Every row gives one point. Any point is a mix of the corners, with weights that add up to 1. It lies inside the corners' shape when no weight is negative. Is each point inside? If not, which corners have a negative weight?

Corners:
(1): [-11  31]
(2): [53 24]
(3): [-21 -48]
Points:
[60 41] => outside (3)
[  2 -22] => inside
[-17  27] => outside (2)
[42 16] => inside

Corners:
(1): [-15  -6  -5  -3  42  19  16  30]
(2): [ 51  25 -16   5  -5 -46 -10 -16]
(3): [-44  44  11 -13  46  23   9   9]
(4): [ 10  47 -25   7  -3 -21  30   1]
(5): [ 17 -11 -13  -6 -14  18 -30  10]
(6): [-21  -4  11 -17  11  -2   3  33]
(7): [ 30 -18  10  44 -25   0 -35   9]
(8): [ 47 -21  21   8 -29   7 -15   0]
(9): [-29  34 -29  -6  25 -30  33 -27]
Points:
[ 1  5 -8  1 20  3  8 16] => inside
[  3  20 -23   5 -24 -31  21 -17] => outside (1, 2, 3)
[-16  13   3  11  13   5  20   9] => outside (2, 5)
[22 -4 -6  4 -3 -7 -3  6] => outside (3)
[-60  38 -10  -8  26  30   0  16] => outside (1, 2, 8)

Corners:
(1): [-17  -3  10 -10   0   6   7   9 -11 -16   9  42   3  -1]
(2): [-19   8  12   2 -12  24  -6 -17  22 -26   7  -3 -17   8]
(3): [ 16   3 -21   1 -21  15 -27  15   6 -22  -8  -4  -7  -2]
(4): [ -9  55  20  31 -23  -3  -5 -47  15  13 -24  34   5 -15]
(5): [-28   0 -35 -11  12 -11  37  25  18  12 -15   2  49   6]
(6): [ 13   8 -38  13 -19  -7 -16 -17 -22  34  21 -23  27  31]
(7): [  4  24  23  -7 -60   9 -24  -6   6  22  18 -14  18  -3]
(8): [  8 -14  34 -24 -10  25  25  -1  -6 -27  -5 -10  18  23]
(9): [-11 -27   3   1 -15  39  -4  -6 -28   0  20  -7   6 -18]
(10): [-16   3  15  31  30 -25  16  32   6  19   1  -2  13  -3]
(11): [  5 -18  26   0   7  25   3 -22  24  -6  19  35   0 -38]
(12): [ -8 -19   7  -7   6 -18   8  -4  33  34 -19  23 -21 -38]
(13): [-12 -17  17  36 -15  18  25  -9  10 -14  -3  23 -11  15]
(14): [-19   0 -11   4  13  24   6  16  27  35 -28   1  22  27]
(15): [ -1  -2   7  -5   8  17  40  26  19   1  -1   0 -15  18]
Points:
[-9 -1 11  3 -5 20  9  2  8 -8  5 11 12 -1] => outside (6, 12)
[ -1   8   8   2 -22  -4  -7 -16  -1  -7  11  14  11  -6] => outside (9, 14, 15)
[ -7   2  18  -3 -12  19   6   2   7  -9  -1   8   7   1] => outside (6, 12)
[ -8 -11  -1  -1  -2  14   8   8   4   2   4   1   9   2] => outside (4)
[ -5   2   5   9 -14   4   3  -2   2   1   9   7   1  -6] => outside (8, 14)
[  2   3  18   6 -29  23  -5 -19   9  -1   3  11  -7   0] => outside (5, 10)

Corners:
(1): [-24 -25  -6  15 -48 -20  26  35 -14  15  -6  -9 -28  19  24 -33 -51  39
  18  19]
(2): [ -4 -30  32  -2 -14   2  25  31  -6 -16 -17 -11 -26 -11  34 -46  10  10
  21  20]
(3): [-28 -26 -12 -40  -6 -20  -4   5 -28  13  37  17  41 -12 -16 -12  23 -30
   9  20]
(4): [ 12 -26 -31  21  -5  35 -19  -8 -18  52 -34 -32  -5  36  -4  -6  -5  34
  33  -7]
(5): [-41   5   1  35  -5  11  -3   3  -7 -18   6 -16  -5  18  17 -15 -21  33
  18  12]
(6): [  5  26  16  -3 -16   5  -2  -9  -5  37 -45 -13 -34   4 -28  -1 -24  23
   9 -17]
(7): [ 39 -10 -20  25 -36   1  -9   0  12   2  -6  -9 -13  17 -26 -42 -26  40
   8  -2]
(8): [-26 -38  25 -11  -3 -10  -9  35  11 -17 -22  -7   4  34  -5  -4 -32  -8
  24  27]
(9): [ 19  23 -21   2  44  31  26  29  32  48  55   7  42 -36 -45 -42 -27  28
 -13 -26]
(10): [-30 -31 -15  -8  36 -13  37  12 -16  -4  32 -16   2 -15 -33 -11  13 -60
  17 -33]
(11): [ 19   0 -33  31  29   5  -6  15  23  44   9  -9  36 -19  -4  -9  16 -12
 -45 -38]
(12): [-19 -11 -22   6  23  28  32  22  -4  12  16  47  25 -18 -41  33  27 -58
   9  -7]
(13): [ -8 -42 -15 -12  14  39  13 -16  -1   4  44   6  11 -30 -18  35   6 -42
 -32 -41]
(14): [ -5 -22  21  13   2 -13 -36  33 -41  -2  16  -4 -27 -13   5 -43 -35   2
  30  26]
(15): [  8  -4  21  22 -23  -6 -24  11  24  30  -3 -12 -17  -6  17 -17 -40  10
  51 -13]
(16): [-24 -21 -45 -14  34  16  20 -22  13   4  -1  29  24 -34 -20   7  -3 -34
 -12  -6]
(17): [ 47  27  -8   3   7  19  -1  -7 -15  18 -26   2  17  32  19 -21 -41  21
  27 -28]
(18): [ -4 -21  -3 -29  15 -14 -16  20  -8  -6  25 -11 -40   6  20  10   5  -6
  41  27]
(19): [ 21  13 -18   4  17  38  34  -8   9  49  19 -30  36 -21 -29   9 -17 -36
 -12  -3]
(20): [ -7  -1   9  19 -18  12  -3 -12  18  32  -6   2 -49  45  25 -53 -48   5
  20   3]
(21): [ 21 -29   5  21  39  -7  36 -19  -2  38  37  10  33 -19 -14  14  13 -14
 -15  -2]
Points:
[-10 -16  -4   6  -1  -4   2  15  -3  18   4  -6  -5  -2  -8 -22 -11   2
  18  11] => outside (13, 17)
[ -8  -7 -19   2   6  -3   1  20  -3   2   1 -21   1  18   2 -42 -18  10
  12  11] => outside (6, 12, 13, 15, 21)
[ -2  -8   3   5   8  -4  13  11   3  12   7   1   5  -4  -7 -14 -15  -7
   8   4] => outside (4, 13)
[ 18   2  11   9   0  12  11   1   8  27  -1 -16   2  19  -9 -10 -11  11
  35   0] => outside (1, 11, 13, 14, 16)

Corners:
(1): [  1   1   1  25 -13  11   2  -5   6 -17  -8  34 -19  -7  -4 -16  -6   8
  18  -4]
(2): [ -8   0   8   2 -14  10   9  -7  18 -18   9  -1 -13  -1 -15   0  12  -5
 -19   1]
(3): [-13  -9  12   0 -10   3 -20  -2   7  -3  -6  -1 -13  11  16  13  11  -1
 -10   8]
(4): [  1   8  15  -4  25  -2 -29  -6  -2  -1   3   7  -6  -7  -8 -45  14 -13
  24  13]
(5): [ 38  11  12  -4   0 -16 -28   0  12  -7  -9 -14  -3  11  -5   5  51   1
   8 -24]
(6): [ -2  19   9  -7  60   7 -22  12  -5 -17  -2   4   7  -4   2 -24  30   1
 -11  21]
(7): [ 10  10  15  -4  12  -1  -1  25   7  11  -3 -10 -13  11  -3   2   1  -8
 -13   3]
(8): [ -8  -5 -13  -7  -9  19   9   6  10   2   5 -15 -18  -9  13   0  -7   6
   4   1]
(9): [-12  -7  14  12   9  16  10   5 -15 -10   8  -7 -14  -2 -10  17   6 -14
  -5  -8]
(10): [ 32 -19   7  16 -15  -6   5   8   1 -15   4   1 -15  -6  -2  -5   4   3
 -10  -3]
(11): [ -4   5   9   7 -13   3  -8   1 -10  -8 -28 -10  48   3   8   5   8  -8
  22 -21]
(12): [ 39  11  12  17   8   4  -5 -13  -9  39 -17  -3  10  -8  -3  -3   5   3
  13   1]
(13): [ -9 -52  11  -7  11  26   4  16  19 -17  20  -5  16  24   2 -16   2 -37
  41  15]
(14): [-14   0  12  44 -18  19   9   4  -7 -18 -15 -10 -28 -12  30  11  28 -18
 -16   9]
(15): [  3   6   6  -5 -12  15  -3  -7  -7  -9  -2  48 -14 -12  -9 -19   8  -7
  -1  -1]
(16): [ 2 -8 12 -3 -1  1 -4 17  5 -2 11  9 12  5 11  6 -2 10 16 13]
(17): [  8   6   8   5  -8  15  -7  -3   3  27  13  -7  -4  -9  -1   3  -9  -5
 -24 -27]
(18): [ -2   9 -33  -3 -15  -6   2  -5  -3  10   6  30 -12  -2  -4 -28  -2   7
  12   3]
(19): [ -7   7   5  -2 -12   6   8   7   1 -19  16 -19 -23  48  -1   2   4   0
   2  -1]
(20): [ 13  -9  -6  11 -14  21  -4  12   4 -13   9   0 -10   2  -9   4   2  -4
   1   9]
(21): [  3   5   8  12   2   9  -7   2   3 -16   7 -13 -18  -4  31  11   6 -27
 -14  10]
Points:
[ -3   1  29   8  26   7 -17   6  -2 -17 -21   0   5  -5  25  -3  27 -19
  24  12] => outside (2, 10, 17, 18, 19, 20)
[ 13 -10  22   6  -8   2  -8   5   3  -9  -3 -15   0  11   6  12  20 -17
   4   2] => outside (1, 6, 8, 17, 18)
[ 8 -2 13  7  2  9 -5  4  2 -4  0 -4 -6  1  1  0  9 -6  0  1] => outside (18)
[ 5 -1  3  7 -4  4 -5  3  5 -3  0  0 -6  3  5 -6  8 -3  5  3] => outside (9, 15)

Corners:
(1): [-16  18 -42 -45  38  17 -16  -8  -2   5 -28 -39  27 -22 -17 -60 -30  35
   3  35]
(2): [-20  44 -17 -20   4  -5 -22  -9  -4  -4 -34 -32  34  -8 -34 -30 -10  -9
 -25  26]
(3): [-15  -5   4  34 -11 -20  54  15   4  -3  -7  30 -36  15   7  -6  -5  -1
  17  13]
(4): [ 10  11  44  25 -31 -12  31 -22   3  -8  25   6 -26  27  19 -13  28   9
  39 -11]
(5): [ 10   0  13 -12 -21  -7  48  13  -1  -4   8  36  -8  28  13  -2  40  -7
  -2  -5]
(6): [  7 -10  20   6 -26  13  26   2   0 -27  28  27 -14   3   5   7   8 -12
  35  35]
(7): [ 40  -3  14  52  -3  -3  32  -9  22 -17  23  46 -24  -5  18  -3  31  10
  -3   5]
(8): [  8  10 -22 -22  25  10  -7  12   9 -17 -28 -39  30 -14  26 -45 -51  -8
  13   2]
(9): [-44  13 -37 -30  14  -9 -20 -19  -2 -31 -30 -19  50 -18  -7 -27  -9  19
 -16 -12]
(10): [ 21  -4 -22 -10   4 -18 -30   9  -8   4 -26 -20  17   2  -7 -23 -20  33
   5   0]
(11): [-18 -17  57  15   3  33   3  23  16   5   2  14   2 -15   5   5  24 -10
  46  12]
(12): [ -9  -5 -33 -29  30   3  -8 -22  12  11 -16 -27  47 -18 -30 -26 -16 -15
  12  10]
(13): [-18   6 -45 -16   6  17 -34 -28 -27   2 -22 -14   8  -2   9 -45 -29  -3
  -7  14]
(14): [ 13   4  26  -4 -41 -32  26 -10  -4  -4  27  35 -51 -16 -10 -15  28   9
  28 -33]
(15): [  9   4 -17 -14  28  12   2 -20 -17 -13 -48 -45  26 -32  -8  -8 -10   0
  -1  17]
(16): [ -2 -16  10  29 -34  -2  40  14  31   7  40 -17  -5  -2   3  16  44  -3
   6  -3]
(17): [ -3  25  -1 -18  17 -18   5  17  -9 -16  22   6 -20   6  23  10  34 -23
  53 -19]
(18): [ 18  25   9  21 -20 -25  53   7 -22  12   2  30   8  -6  17   4  20  10
  31 -13]
(19): [ -5   9 -13  -9  39  -2   5  -8 -18   0  -6 -35  29  -4 -10 -10 -40  10
 -26  -8]
(20): [-15   8 -13 -31   7 -25 -16 -33  23  14  -8 -19  22 -16  13  10 -20  -2
 -18  10]
(21): [ 17  21 -11  15 -12  17  41  -5  12 -10   5  16 -20  10   1  22   4  12
  28 -32]
Points:
[  5  20 -13   7  -6 -19  22  -6  -1  -4   3   0  -4  -9  -7  12   7  15
   2  -8] => outside (4, 5, 8, 11, 12, 13)
[-14   7 -12 -20  15  -1  -8  -9 -11  -3 -18 -14  19  -7  -3 -26 -17   2
   7   8] => outside (7, 16, 21)
[  4  20  28  21 -13 -14  27 -13 -10  -6  17  35 -37  -2   3  20  21 -20
  42 -10] => outside (1, 5, 8, 9, 10, 16)
[ 2  5  1  2 -2 -3  9 -4  3 -6 -1  2  2 -3  5 -6  5 -4 11  1] => outside (1)

Corners:
(1): [-51  15  15   2 -39 -20   2 -33  18   3 -20   5   8  41 -24 -22  -7  10
 -28 -20]
(2): [-53  21  15 -14  12 -12 -42  24 -22  -4  28 -28  24 -19  25 -31   8  -3
   2 -14]
(3): [ 16  -1  12  21 -32  12  55 -55  -1  35 -36 -24 -37  25 -25  41   4   9
 -19   7]
(4): [  9  13  12   7  17   2  43  22  -8  16  46  23  -4  -5   8  39 -20 -37
  13 -14]
(5): [-51  -1  19   8   8 -11  31   3  32   9 -38  23  17 -25 -31  -8   7 -38
  -4  47]
(6): [ 18 -15 -16  -2  44 -34   3   8   9 -11 -25  20   8  12  15  24 -10  13
  31   9]
(7): [  4  10 -18 -15   2 -18 -14 -31  14  40 -34 -25 -25  58   7  33  17 -45
 -16  10]
(8): [-15  -2  -7 -36   8   4  46  -8  18  -9  15  13  16  27  10 -10  20 -32
  41 -18]
(9): [ 11  13  43  -2  15   4  29 -31  10 -29  -7  13   3  -5  23  13  -5  21
  35  35]
(10): [  9 -38 -26  31  -5   8   3   1   2  -1  49   3 -14  13 -34  16   7 -49
   6  32]
(11): [-46  -5   1 -16 -10  47 -32  -1  -2  23  -1  30   1  -6 -14 -12  34   4
 -38 -11]
(12): [  4 -40  -9   2   0  42 -20  -4 -13 -23  18 -17  22  23  -5   4 -31  12
   3  21]
(13): [ 10   3  25 -31  50  -6  44  15  -3 -26  13  10  26 -27 -14 -13  35 -31
  24  -7]
(14): [-31 -12  17 -15 -14  11  11 -23 -13  22   8  14  15  51 -23 -12  10 -23
  30 -26]
(15): [  8 -42  -4 -38 -29   3 -22   1 -21  -1  38  -3 -27  41  34  37 -21  20
 -13 -29]
(16): [-25 -28   2  18  -6   9 -39  41  33 -17  57   4  33 -18 -29 -14   8 -52
  12  -1]
(17): [  5  -2  -9  -7  17  33 -32 -24   8   4  29  21 -25  -4 -20   2 -40  13
  20  16]
(18): [ -1  10  34  13   8  31 -11  -7   9 -17  60 -23  28 -20 -36  48  -9   6
  46  50]
(19): [-25  40  34 -34   4  18  13  -3 -26 -24 -15   2 -18  21  -3  25 -16  23
  24 -26]
(20): [-24  52 -14 -10 -38  28 -36   1 -23  20  51  24  -8 -18 -43  -7   8 -28
  13  16]
(21): [ 19  10   0  -1  34  -2 -13   8  25  19  -1  19 -39  55 -28 -45 -29  -6
  28  20]
Points:
[-13  12   8   7  -8  15  -7  -9   7  27  16  11 -21 -12 -24   5   3 -13
 -23  25] => outside (6, 8, 12, 14, 16, 19)
[-13   3   2 -10  -3   4  -3  -9  -1   8   5   1  -4  20  -9  10  -2  -7
   1  -1] => outside (9, 16)
[-15  -2   1  -1  -4   8  -6   0   2   5   8   1  -2  20 -15   4  -5 -11
   5   4] => outside (9, 13, 17)
[-12  -2   8  -7   3   7   8   0   1  -3  13   8   3   5 -10   1  -2  -9
  12   4] => outside (7)
[-12   4   9 -21   3   4   2 -16  -3  -3 -13   6  -3  20   6  -4  -3  10
   9  -1] => outside (4, 10, 16, 18)
[ -5  -3   4  -5  -1   9   8 -11   5   7   2   7  -5  17 -12  12  -2 -12
   6   7] => outside (2)

Corners:
(1): [ -3  18  -1  22 -15   0  23  -3 -10 -18  -5  -1   6   0 -12  17 -12 -35
   7  -8]
(2): [ 18 -34 -12 -30   0 -22 -32 -43 -21  48 -46  38 -21 -32   9 -15   6   6
   7 -14]
(3): [ 17  -4 -11  34 -16 -23  23  -1  13  -3 -13 -22  16  16 -13  27 -28 -10
  18   4]
(4): [  2   0 -37 -15   7 -20   0 -32   0 -23  -6  23 -15 -14   1  -2  -2   5
 -23   7]
(5): [ -1 -11 -11  36 -13 -22  29 -21   3 -27 -12  -2 -13  30 -34  15 -23  -5
 -16  44]
(6): [  6  35  38 -22 -13  21 -43 -11  17  27 -19  -5  27  -5  36   4   7  10
   6 -45]
(7): [ 26   0  16 -19  -8  13 -20   1  20  18 -11  -9  -1  12   5 -12  10   7
 -24 -22]
(8): [-10  -8  -4 -20  -8   4 -22 -23 -11  11 -10  26 -17 -24  -4 -10  31  39
  23 -28]
(9): [  0 -13 -16  12  10 -29   9 -24 -16 -15 -47   6 -15  16 -12 -25  -6   1
 -11 -17]
(10): [ 12 -10   6  24  -2  -6   9 -12 -24 -20   4   7  -6  -5 -18   5 -38  -7
 -10   5]
(11): [  4 -10 -22  19 -18 -34  18 -18 -17 -38   6   0  -6  32 -17  -9 -19 -14
   3  33]
(12): [  2 -29  10 -21   8 -37 -16 -60  11 -11 -18  23 -14 -39  -8 -14  23  13
   9 -24]
(13): [ -1  41   2  -5   5  -3 -33  19  38  14 -13  -9  22 -11   9 -38  17   6
  16  -2]
(14): [ 21  36  32 -20  11   4 -18   6 -11  22  -7 -20   3  -8   3  12  -1 -13
  39 -21]
(15): [-17   8  12  27   1 -16   9  17  -8 -16  17  -5  29  37 -39  46 -35 -31
 -10   1]
(16): [-14 -13 -18   3  25 -32  16 -17   8   8 -20   4 -33  -5  24 -36  -7   6
  -8   2]
(17): [  3  -6 -14 -29   7   1 -15 -40  21   0 -27  43 -10  -5   4 -43   7  16
  24 -19]
(18): [  6   8 -19  26 -21 -31  20 -30  -6  10   9  -8  -4  23 -26 -10 -26  10
  -6   9]
(19): [-12   0   0  -7  28  33  -8   1  24   9 -13 -21  41  -8   5 -25   9   0
  25  -8]
(20): [ -2  33   7 -22 -18  -7 -20  22  10   2 -36 -37   8 -13  -6  -4 -28 -21
  26 -13]
(21): [ -2  16 -26  28   4  18 -32 -15  46  31  -6 -33   4  18  24 -22  -7   5
 -10 -18]
Points:
[  5   6  -1   6  -9 -16  -4 -12  -1   1  -9  -2  -3   4  -6   3 -10  -3
  -5  -4] => outside (17, 19)
[  2  -6 -15   5  -2 -12  -1 -17   8   0 -18   0  -2  -3  -4 -17  -6   3
   4  -1] => outside (6, 14, 15)
[ 10  11   9 -24  -1   4 -41  -8   0  22   2  -5   8 -15   4 -11   8  14
   1 -18] => outside (1, 3, 5, 9, 16, 17)

Corners:
(1): [ -2   3 -20   9  -8  -1  11  29   7 -24   1 -33 -25   6  -7   3 -20 -13
 -21 -33]
(2): [ 22  -4  14  -3   4 -26 -10  19  -6 -23  -9 -21  -5  -9   5 -20   2   5
  14 -29]
(3): [ 34 -16  32   9  33  23   0 -54  -6  32  -2  18 -18 -19   1  32   9  -8
  19 -10]
(4): [-17  -2 -18 -13 -42 -12 -18  -1   0  -7  14   5  -5   9   8 -20 -23   2
   1 -19]
(5): [ 16  15   8  10  -2 -10  19   2 -10 -33  23 -40 -12   1   2  -6 -18  -5
 -31   6]
(6): [ 16  -8 -33 -26 -35  22   2  22  -7  -6  -7 -15  17 -15  24 -15  10 -18
 -32 -10]
(7): [-25  11  -4 -12  -1   0  -1  17 -21 -17   8 -32  13  20  27  -8  -7 -22
 -11   0]
(8): [  8 -26  23  35  -4  27 -13   4  -9  22 -14 -18  -4   0  -5  21   0 -15
  17 -16]
(9): [-11   1   9 -19 -10 -19  33  41   0  10  -2  11  15 -16  17 -14   0   8
 -34 -20]
(10): [-19 -37   9  21  29  60 -13  -8 -27   0 -17 -13 -17  24 -31  34  39  11
   3  -5]
(11): [ 38  -4 -31  33 -15  10   1  25 -18 -24   0  -4  17  16   4 -13 -11  -2
  -9 -35]
(12): [  5   6 -17 -38 -19  30   9   7  -5  22 -18 -10 -10  34   6 -13 -27   6
  11   4]
(13): [-20  37 -12 -35 -27   2  26 -12  10   7  -6 -11  11 -13  21  11 -12  25
   5  -7]
(14): [  0  -5  33  16  15  37 -13 -24  18   6 -33   7 -24  15   5  29  26  -3
  32   6]
(15): [ 30  12  32 -16  -8 -24 -10   9  -2  -3   8 -10 -13  17  -2  30 -13   3
  -8 -21]
(16): [  6   7  14  25  10  24   0 -28 -31  26 -35  32 -29   4 -20  21  35   0
  22 -10]
(17): [  9  22  27  -5 -16   4  20  32  -2 -25  41 -20   3  -4  -8  -9   0 -16
  -7 -31]
(18): [ 42 -16   7  28   4  35 -34 -34   3  29  -6  -2 -12  12  25  -3  37   4
  18 -25]
(19): [ 18  -7 -19 -21 -37 -25  48  47 -25  -9  22 -18  11   6  33 -11  15   3
  -3 -17]
(20): [ -9 -21   5  20  13  23 -10 -27   5  20 -17 -13  13  25 -32  37  25 -18
  -1  -4]
(21): [  6   2 -29 -18  -9 -14   1  51  -8  18  29 -12  12 -12  15  -6  -6  -2
   1   2]
Points:
[ -8 -14   3  -2  -5  27   3   2  -6   9 -12  -8  -8   3 -12  15  17  -4
  18  -9] => outside (5, 7, 9, 11, 15, 18)
[  9   0   4  -4  -7   3  -7   3  -7   4   3  -6   1   4   2   2  -3  -1
  -2 -14] => outside (1, 14, 19)
[ 13   5 -11  -9 -20  -5  15  24 -11  -3   9 -12   5  -4  19 -18 -10  -3
  -5 -19] => outside (10, 14, 15, 20)
[  5   0  -4  -1  -9   8   7  10  -8   1   1 -10  -1   6   5   5   0  -3
  -4 -13] => outside (2)
[ 11   3   6  -4 -13  -4   7  13  -2   0   0  -7  -3  -1   2   7  -6  -4
  -2 -14] => outside (7, 10, 18)
[ 11 -14   0 -12  -6   1   0  15 -23  14   1  -5  -3  -3  16  -3  11   2
  -1  -6] => outside (1, 11, 13, 14, 17, 20)

Corners:
(1): [ -9 -25  14  10  17  13  18 -24  16  -8 -23 -19   3 -14   1 -11  -1 -26
 -32  27]
(2): [ 20 -56  27  14  11   8 -18  -7  36   3   2  19  19 -16 -18 -22  51  34
  -4 -26]
(3): [ 33  14 -41 -31  -9 -28 -19 -36  28   6  15 -23 -28  16  18 -30  15   8
   7 -32]
(4): [-10  19  45 -20  19 -34 -10  -3 -10  -2   8 -28  16  13  28 -22  -8 -33
  -7 -19]
(5): [-40  22 -14  -5   5 -31  -2 -33 -49  26 -17   0   8  -8  12   0  -2 -22
  -4  22]
(6): [-25  11 -14 -38   6 -48  17 -12 -35 -25  16  11   4 -40  40  16  27 -20
   7  -9]
(7): [-37 -28 -17  17 -35 -47  -9 -42  -2  29  38 -34   1 -13 -26 -26  42  16
   4  13]
(8): [ 25   7  20 -11   9 -14  16   8   9  14  39  -5  19 -39  -3   7  11  32
  32  16]
(9): [ 20 -14 -18  -5 -13 -42  20 -19   4 -21  50  35  -8 -20 -20  -9   1  22
 -16  11]
(10): [ -7  13  19 -21  11   9 -14 -24  23 -30  24 -53  26 -17 -56 -26  16 -31
  51 -26]
(11): [ 30  19  10  41 -40  16  -4   4 -54 -40 -26 -20 -27 -26 -29  23  -8  21
   3  38]
(12): [-16  21  17  15 -47 -47   9  -8  -9 -24 -37  -6  19 -30 -52  19  60 -37
  14  26]
(13): [-20  24   3  39   8   6 -17 -15  22 -18 -26 -37   5  22  12  -9  13  -2
  42  29]
(14): [ 19 -16   3 -38 -31  -9  23 -43   2 -44 -33  13  30   0 -12 -15  14  -1
  10 -25]
(15): [-39 -10  37 -23 -30 -16   3 -19 -10  15 -28  21 -29  25  13 -22  -8 -14
 -18  21]
(16): [ 19  -6 -25 -26  11   0 -24 -17 -50  -4  25 -27 -15  35  11  37  47 -17
 -15  39]
(17): [  5  -7  -4  44  18   6  24 -45 -18 -20   2 -34 -22 -29 -29  40  49  36
  24  14]
(18): [ 12   9 -19 -31 -35 -11 -18  13 -16 -12  22 -34 -10  17 -13  29   8  36
 -10 -28]
(19): [-15 -17  13  -1   1 -20  34  20 -49  12  19  24   1 -11  -4 -42   8   8
 -28  33]
(20): [-16 -10  27  51  27  17  35  -9  27  22  48   7  21 -33  20 -22   5 -10
  39 -13]
(21): [ 30 -52  -2  41  32  10   6  20   8   0  -5  -6  -1  -6  10   8   2  35
  48 -18]
Points:
[  3  15   3  11   9  -7  16  -6 -11 -29  -2 -19  10 -14  -4  -6  -4 -11
  21  -5] => outside (2, 7, 8, 15, 16)
[ -8   8   3 -18 -22 -23  -3  -4 -14 -14  -7 -31   3   0  -9  -7  15 -17
   9   7] => outside (2, 5, 9, 17, 20)
[  0  -6  -5   2 -15 -31   6 -15  -6  -2   6  22   0   0  14 -21  10  -4
   0   0] => outside (1, 8, 10, 17, 18)
[  5  -4  15  18  18   6  15 -13  -1 -12  -8 -14  14 -21  -2  -3  21 -10
  24   2] => outside (7, 9, 15, 18)
